Each point is reached from the start by the listed moves, each made once or not at all, plus a little noise. Is the number of moves made odd or even? Then give how often each move was made.
(in the rows, 128 means zero)

Moves:
(1): [184 126  99]
(2): [129 179 133]
(3): [153 130 176]
Start: [132 128 114]
Points:
[190 179  89] -> even (1, 1, 0)
[133 179 116] -> odd (0, 1, 0)
[157 125 160] -> odd (0, 0, 1)

Moves:
(1): [165 103 114 144 132 152 114 151 130 115 109]
(2): [144 167 142 129 126 119 126 145 130 129 121]
(3): [143 120 157 116 104 116 159 136 133 129  93]
(4): [ 82 119 145 181 118 128 113 123 122 144 100]
(5): [143 143 152 101 170 156 120 118  90 122  98]
(6): [129 143 126 132 104 159 144 122 127 115 135]
(7): [133 131 120 139 136 103 167 113 147 122 115]
(8): [ 88 128 107 122 128 118 152 183 109 108 128]
(9): [105 117 132 114 159 146 129 139 180 124 136]
Start: [115 141 103 132 123 133 135 165  94 112 137]
Points:
[115 188 113 126  76 106 245 222  98  72  90] -> odd (0, 1, 1, 0, 0, 1, 1, 1, 0)
[ 91 166 136 170 139 167 168 126  68 102  71] -> even (0, 0, 0, 1, 1, 1, 1, 0, 0)
[147 195 141 104 163 153 125 170  60 106 100] -> even (0, 1, 0, 0, 1, 0, 0, 0, 0)
[157 173 131 106 121 186 182 247  48  59  52] -> even (1, 1, 1, 0, 1, 1, 0, 1, 0)
[102 179  86 135 128  91 195 223  96  87 119] -> odd (0, 1, 0, 0, 0, 0, 1, 1, 0)

Moves:
(1): [146 122 118 131 129 131 120 126 123 107 129 123 115 117 132 119 141 119
 120 126 115]
(2): [141 154 140 104 114 133 149 124 127 131 134 106 104 141 114 168 108 140
 143 122 116]
(3): [129 126 190 132 126 133 139 124 130 154 130 153  95 110 112 102 103 159
 118 137 150]
(4): [126 141 144 161 118 117 125 129 131 129 118 139 129 126 141 143 130 129
 131 141 116]
(5): [141 121 125 125 155 131 114 126 138 127 124 131 126 128 127 111 112 136
 117 126 128]
(6): [ 98 141 112 138 133 156 117 140 142 140 155 125 129 147 125 120 118 122
 109 133 121]
(7): [138 111 136 132 128 148 159 114 158 132 130 111 131 108 155 124 122 147
 128 125 136]
(8): [121 140 124 125 147 144 137 164 134 146 121 105 128 114 126 124 131 120
 120 129 131]
(9): [129 124 120 118 127 114 105 121 143 122 111 153  96 127 143 129 152 125
 119 141 141]
(10): [155 109 117 116 112 139 127 114 127 156 125 110 138 152 143 126 123 139
 124 148 111]
(11): [116 135 129 125 137 114 129 135 120 136 161 139 138 125 134 136 119 114
 123 155 130]
(12): [119 118 148 124 116 128 153 130 114 156 128 153 116 117 127 152 117 140
 140  93 107]
(13): [124 144 126 110 115 137 132 146 132 129 139 128 156 131 120 128 112 142
 157 131 124]
(14): [139 124 132 121 151 139 139 148 118 112 129 140 138 161 143 114 126 128
 120 134 132]
(15): [135 142 131 118 150 144 120 134 104 140 131 131 131 130 162 105 102 157
 104 126 154]
(16): [149  94 139 101 132 130 111 141 133 107 143  96 142 138 133 141 128 144
 127 109 121]
(17): [104 137 109 127 163 151 121 112 127 130 132 133 146 126 126 138 169 130
 113 145 111]
(18): [133 129 125 135 135 103 140 138 130 120 126 133 122 131 130 111 129 157
 116 129 130]
Start: [126 156 144 110 163 157 119 130 168 146 145 110 113 141  99  99 155 124
 106 130 145]
Points:
[161 112 123  57 138 165  94 157 188 162 175 102 103 178 125 104 150 187
  96 117  93] -> even (1, 0, 0, 0, 0, 1, 0, 0, 1, 1, 0, 1, 1, 0, 0, 1, 0, 1)
[198 131 231  86 183 170 178 164 219 208 179  51  83 135 130 101  80 228
  73 169 140] -> even (0, 1, 1, 1, 1, 0, 1, 1, 0, 1, 1, 0, 0, 0, 0, 1, 0, 1)
[245 127 163  57 221 197 131 174 197 138 128  52  70 177 210  79 123 229
  34 151 140] -> even (1, 1, 0, 1, 1, 0, 1, 1, 1, 1, 0, 0, 0, 1, 1, 1, 0, 1)
[114 183 196  71 167 197 137 139 234 187 202 132  68 128 105  95  80 188
 100 186 166] -> even (0, 1, 1, 0, 1, 1, 1, 0, 1, 0, 1, 0, 1, 0, 0, 0, 0, 0)
[126 188 211 127 171 152 102 134 206 171 143 154  22 160  96  88 113 197
  60 167 148] -> odd (0, 1, 1, 1, 1, 1, 0, 0, 1, 0, 0, 0, 0, 0, 0, 0, 0, 1)
[121 155 164 103 184 230 139 210 221 148 186  51 175 172 147  98 128 161
 101 139 138] -> odd (0, 0, 0, 1, 0, 1, 1, 1, 0, 0, 0, 0, 1, 1, 0, 1, 0, 0)
[149 180 126 130 178 226 143 177 193 190 167  70 136 146 181  48 116 212
  68 160 130] -> odd (1, 0, 0, 1, 0, 1, 1, 1, 0, 1, 0, 0, 1, 0, 1, 0, 0, 1)
[155 155 185  81 181 197 108 149 163 226 127 124  58 132 151  42 126 175
  45 175 189] -> odd (0, 0, 1, 0, 0, 0, 0, 1, 1, 1, 0, 0, 0, 0, 1, 0, 0, 0)
[ 91 184 174 125 220 196 115 178 199 200 152 183  66 110  98  63 162 199
  57 152 114] -> odd (1, 0, 1, 1, 1, 1, 0, 1, 1, 0, 0, 1, 1, 0, 0, 0, 1, 1)
[129 160 214 111 230 176 158 136 108 222 170 186 120 158 166  74 117 223
  44 185 136] -> odd (0, 0, 1, 1, 0, 0, 0, 0, 0, 1, 1, 1, 0, 1, 1, 0, 1, 1)
